Rows are points. Examples show where two turns around zero, p and q, send a point. Where does a point land after both, in the order given? Backwards means that the second turn is done in reverse. Each puzzle has new turns, and all numbers are rounded.

Turn p:
[-0.01  0.41] => [-0.10  0.40]
[0.18 0.13] => [0.15 0.16]
[-0.17 -0.54] => [-0.05 -0.56]
Turn q:
[-0.22  0.16] => [-0.27  0.04]
[-0.14 -0.66] => [ 0.18 -0.65]
[0.20 0.21] => [0.08 0.28]
[-0.13 -0.13] => [-0.06 -0.18]
[0.29 0.40] => [0.07 0.49]
Where do these land?
p, then q: [ 0.21 -0.25] => [ 0.32 -0.06]
q, then p: [ 0.04 -0.24] => [ 0.18 -0.16]
q, then p backwards: [0.12 0.65] => [-0.06  0.66]
p, then q: [-0.40 -0.33] => [-0.10 -0.51]
q, then p: [0.04 0.17] => [-0.08  0.16]

Turn p:
[ 0.13 -0.22  0.74] => [ 0.34 -0.27  0.65]
[-0.49  0.19 -0.46] => [-0.59 -0.01 -0.38]
[ 0.25 -0.15  0.05] => [0.30 0.00 0.00]
[-0.06 -0.31 -0.24] => [ 0.07 -0.23 -0.32]
[0.07 0.01 0.02] => [0.06 0.04 0.02]
[ 0.10  0.48 -0.10] => [-0.18  0.47  0.04]
Turn q:
[-0.14  0.41 -0.38] => [ 0.15  0.43 -0.34]
[ 0.23 -0.03 -0.20] => [ 0.30 -0.01  0.03]
[-0.15 -0.05  0.31] => [-0.32 -0.07  0.10]
[-0.05 -0.04 -0.24] => [ 0.14 -0.02 -0.20]
[-0.16 -0.15 -0.34] => [ 0.14 -0.13 -0.36]
[ 0.28 -0.16  0.85] => [-0.41 -0.22  0.78]
Where do these land?
p, then q: [0.10 0.09 0.37] => [-0.21  0.02  0.33]
q, then p: [-0.20  0.26  0.25] => [-0.40  0.01  0.11]
p, then q: [ 0.01 -0.28 -0.13] => [ 0.25 -0.18 -0.05]
q, then p backwards: [-0.20  0.12  0.35] => [-0.29  0.31  0.01]
q, then p backwards: [-0.07 -0.33 -0.86] => [ 0.36 -0.70 -0.47]
p, then q: [0.36 0.14 0.02] => [0.11 0.30 0.22]

Turn p:
[ 0.11 -0.47  0.19] => [ 0.10 -0.29  0.42]
[ 0.39 -0.03  0.52] => [ 0.58 -0.30  0.03]
[-0.33 -0.17 -0.29] => [-0.39  0.18  0.19]
[ 0.09  0.10 -0.40] => [-0.33 -0.08 -0.25]
[-0.53  0.27 -0.01] => [-0.07  0.59 -0.02]
[ 0.27  0.30 -0.01] => [ 0.12 -0.10 -0.37]
Turn q:
[-0.11  0.33 -0.15] => [-0.15  0.17 -0.31]
[-0.18 -0.67  0.14] => [-0.13 -0.35  0.60]
[-0.06 -0.05  0.26] => [0.03 0.15 0.23]
[ 0.35  0.40 -0.25] => [ 0.25  0.04 -0.53]
Where do these land?
p, then q: [0.04 0.13 0.52] => [ 0.51 -0.05 -0.16]
q, then p backwards: [-0.20 -0.01  0.17] => [-0.24 -0.10 -0.05]
p, then q: [ 0.23  0.03 -0.81] => [-0.79 -0.27  0.10]
p, then q backwards: [ 0.19  0.04 -0.43] => [-0.22  0.02 -0.41]
q, then p backwards: [ 0.02 -0.27  0.20] => [-0.05 -0.29  0.17]
p, then q backwards: [-0.28  0.07  0.34] => [0.14 0.12 0.41]
